Each point is reached from the start by the listed moves, each made 0, 1 or 2 times, or once backwards (-1), plus a little noise. Is the number of moves made odd or even? Then give how often each move was made.

Moves:
(1): [31 18 -5]
(2): [-13  13  21]
(3): [ 15 -14  23]
Start: [-5 -4  5]
Points:
[ 68 -27  26] => even (1, -1, 2)
[44 45 15] => odd (2, 1, 0)
[31 12 88] => odd (1, 2, 2)
[ 22 -30   7] => even (0, -1, 1)

Moves:
(1): [ 18  15  -5 -28   9 -12  12  -6  -9 -27  11]
(2): [ -9  21  -6  -5 -20   3   9   2  -8   1  -5]
(3): [20 20 20 16 -3  6  4  7 20 -5  4]
(4): [ 28  -8 -19  18  -9   4  -7  -7 -11  -1   0]
(5): [ 10  10 -22  16  37 -31  -6  18   9  10 -15]
(6): [ -4  21 -25 -18   6  24 -16  -2   4   1  -1]
(7): [ -9   4 -15   4  -6  -6  26 -25  -5  -4  15]
(8): [14  2 -5 -4  3 10 14 11  0 23 12]
(9): [  6   4  -6   0  -5 -11   8   9  22  -1 -16]
(10): [ -3   3   5 -10   0 -14  -4 -12   3  17   5]
(11): [  2  21 -14 -14 -24   2   2  19   8  -6  29]
Start: [  2  13   2  -3 -11  -5  -7   9 -12   2  -1]
Points:
[ 82  28  15  72  70  37 -30  93  74  64 -58] => even (-1, -1, 2, 0, 1, 1, -1, 2, 1, -1, -1)
[ 111   75  -37   31 -104   27  101  -19   14  -49   31] => odd (1, 1, 2, 2, -1, 0, 2, 1, 2, -1, 0)
[-31  63  -8   5  -8  27  57 -30  10  84  18] => odd (-1, 1, 1, -1, 0, 1, 2, 2, 0, 1, -1)
[-18  65 -66 -65 -16 -98  76   4 -27 -96  74] => even (2, 0, -1, -1, 1, -1, 2, -1, 0, -1, 2)

Moves:
(1): [  5  -1  -8  -9   2   0   0  -4  -3   0  11   5   2   7   5   3   3   7
   0  -6  -5  -8   7  18 -12   1   2]
(2): [-13  14   5   4   6   4   3  -3  -6  -4   1   5  -6   2 -12  -5   1  -4
 -13  -5  -7   8  -2  -3  -4  -7   4]
(3): [ -1  -4  16  -2  -4   3   9  -5 -18  -4  -4   6  -8  -8   6  -2  -4  11
  -2   3  16   9  -4   2  -8  14   5]
(4): [ 5  1  6 11 -6  4  0  1  4  4 -3  8 -2 -5  5 -6 -5 -7 -1  1 -3 -3  5  3
 -3 -3  0]
(5): [ -7 -10  -3   4  14   6  -8  -4   7   6   4  -4   5   5  -5   7  -8  -1
   3   3  -1   1  -4   9   5  -3   4]
(6): [  8  -9   0 -10   1  22  -2   9   5 -15   1 -13   1 -15   1  -1   1   4
   1 -11  -3  -5  24   4   5  -1   5]
(7): [  5   5   5  -1   8  21  13  -2   5  -5  15   1  17 -13 -11   6   1   9
 -14   6 -15   6  -3  -8   1   4   3]
(8): [ 3  2  4  2  5 -1  7  2  6 -3 -6  7 -7  0  4  1  9 -9 -2 -2 -3 11  0  6
  5  1 -5]
(9): [ -2   6  17  -6   2  -4   3  -5  14  -3   5 -11  -7  -2 -11 -13   1  11
   4 -16  -4   3   0   2  -1   2  -6]
(10): [ -7  10   0  -2   3  21  -2   2   7  22  -3   2   4  11   0  -2   5  14
   5  -3   1   7 -10 -13   2  -9  14]
(11): [ -3   4  -4   4  -2   8  -7   1   8 -10  18  13   4   3   6  -8   6  -2
  17   5   2   1  -1  -5   1   5  -5]
(12): [-10 -17 -10  -1   4  -7   8  -6   9   2 -13  16   0   1  -3   5  -5   3
   1 -11  13  -1   5  -1   9  -5   3]
(13): [-11   4   1  -7  11 -13 -12  -5   4  -1  -3   5  10  -7   2   0   1  10
  -1   5  18  -9  -6  -3   3 -12   3]
(14): [  3  -6   8  10  -9  -5   5 -11  -5  -2   3   6  11   5   6   0   2  -5
  -4  -8  -2  10   7  -6 -11   5   4]
(15): [-10  -4   2   6   8  -5   3  -1   2   4  10  -4   2  -1   7  -6  -2  12
 -12  11  -2   0   3  -2  -9   5  -9]
(16): [  4  10   3 -10   1  -9 -10 -11  18  -3   7   4 -16 -12  10  15   3  -3
  -7   0  -1 -11  -3  -9  13  17   1]
(17): [  6  -6  -5 -17   5   2   3   0   0  -4   2   3  -1  -2  -8   1  16 -11
   0   8  -4  -9   4  -2 -12 -10   4]
(18): [  4 -14   6  15   3   3   2   6  -5 -14  -4  11   1   6   5   4   0  13
  -6  -8  -2 -15  -5   2  -4  -8   1]
(19): [  2   3  -2   1   1   6   3  -7  -1  -8  -5   2   0  -5   0   5   5  -1
   7   7   2 -12   9  -3   0  -6   2]
(20): [  2   8   0  -5 -15   1 -14   2  -5  -4 -17  -4  -9   7 -13  -2  -2   1
 -12  16   6   4   0   4   0 -17  -7]
(21): [ 15   2   5  -4  14  12   3   2  -3  -3  -5  -1  -3   0  -5   2  -8   2
   2  -1  11   2  -1 -14   0  -1  -1]
(22): [ -1  -5  -3   3   0  -2  -2  -8   0   5   1  -1  -3 -12   2  -4   2   6
  -2  -1   0   3   5  -4   6  -2   4]
(23): [ -2  -8   4  -3   5  -2   1  -1  -5   6   9  -6   4  -2  -6   2   8   0
  -1  -7   4  -4   8  -4   3  -5 -10]
(24): [ -2   0  -6  -9  -9   7  10  -2   2   1   6 -13  -8  -2   2  -2   4   1
  -9  -5  10   2   2  12 -11 -10   6]
Start: [  2   6  -5  12  -6 -23   5   3   7  16  -5  -1   9   4  -2   2   5  -4
  -6  -1   5  -6  -5   2  15   1   8]
Points:
[ 54 -61  48 -30  19  66  66 -51 -22  16 -13 -15 -53 -16   8  24  66  50
 -31 -77  56 -25  61 -10 -43 -41  65] => odd (1, 0, 2, 0, 1, 1, -1, 1, 1, 2, -1, 0, -1, 2, 0, 1, 2, 2, 2, 0, 2, 2, 2, 2)
[ 62 -45  -1  -8  45 -22  -3 -14  54 -38  14  43  54  14   4  10   5 -27
  32 -37   5 -40  58  17  -4  -2 -13] => even (2, -1, -1, 1, 1, 1, 0, 1, 1, -1, 1, 1, 1, 2, 0, 0, 1, 0, 0, 0, 2, -1, 0, -1)
[-79 -25  59  55   9 -54  15 -26  42 -29   9  57  13   0   9 -46 -11  86
 -24 -64  78  10 -33 -19  13 -13   6] => even (-1, 1, 1, 0, 0, 0, 0, 0, 2, 0, 2, 2, 2, 1, 1, 0, -1, 2, -1, 0, 0, 0, 0, 1)
[-64  -3  11  20  25 -40 -16  -4  -1  90  75 -44  74  -1   7 -21 -31  58
 -30  56  40 -12 -35  59 -26  -7 -21] => odd (1, -1, 1, 2, 2, -1, 1, -1, 0, 0, 0, -1, 2, -1, 2, -1, -1, -1, -1, 0, -1, -1, 2, 1)
[ -61 -111   -8  -13   41  -78   34  -55  -38   68  -31   34   34   16
   13    6   32   76  -26    3  121  -43   11   21  -52  -72   29] => odd (1, -1, 2, 0, 1, -1, -1, 0, 0, 1, -1, 2, 2, 1, 2, -1, 2, 1, 1, 0, 0, 1, 2, 1)
[ -5  25   4 -67 -13 -16  11 -19 -29  47   2 -79 -34  42 -92  -9  48   0
 -15   5  -8  17   0 104 -26 -55 -18] => odd (2, 0, 1, -1, 2, -1, 0, 1, 2, 0, -1, -1, -1, -1, -1, -1, 1, -1, 1, 2, -1, 0, 2, 1)
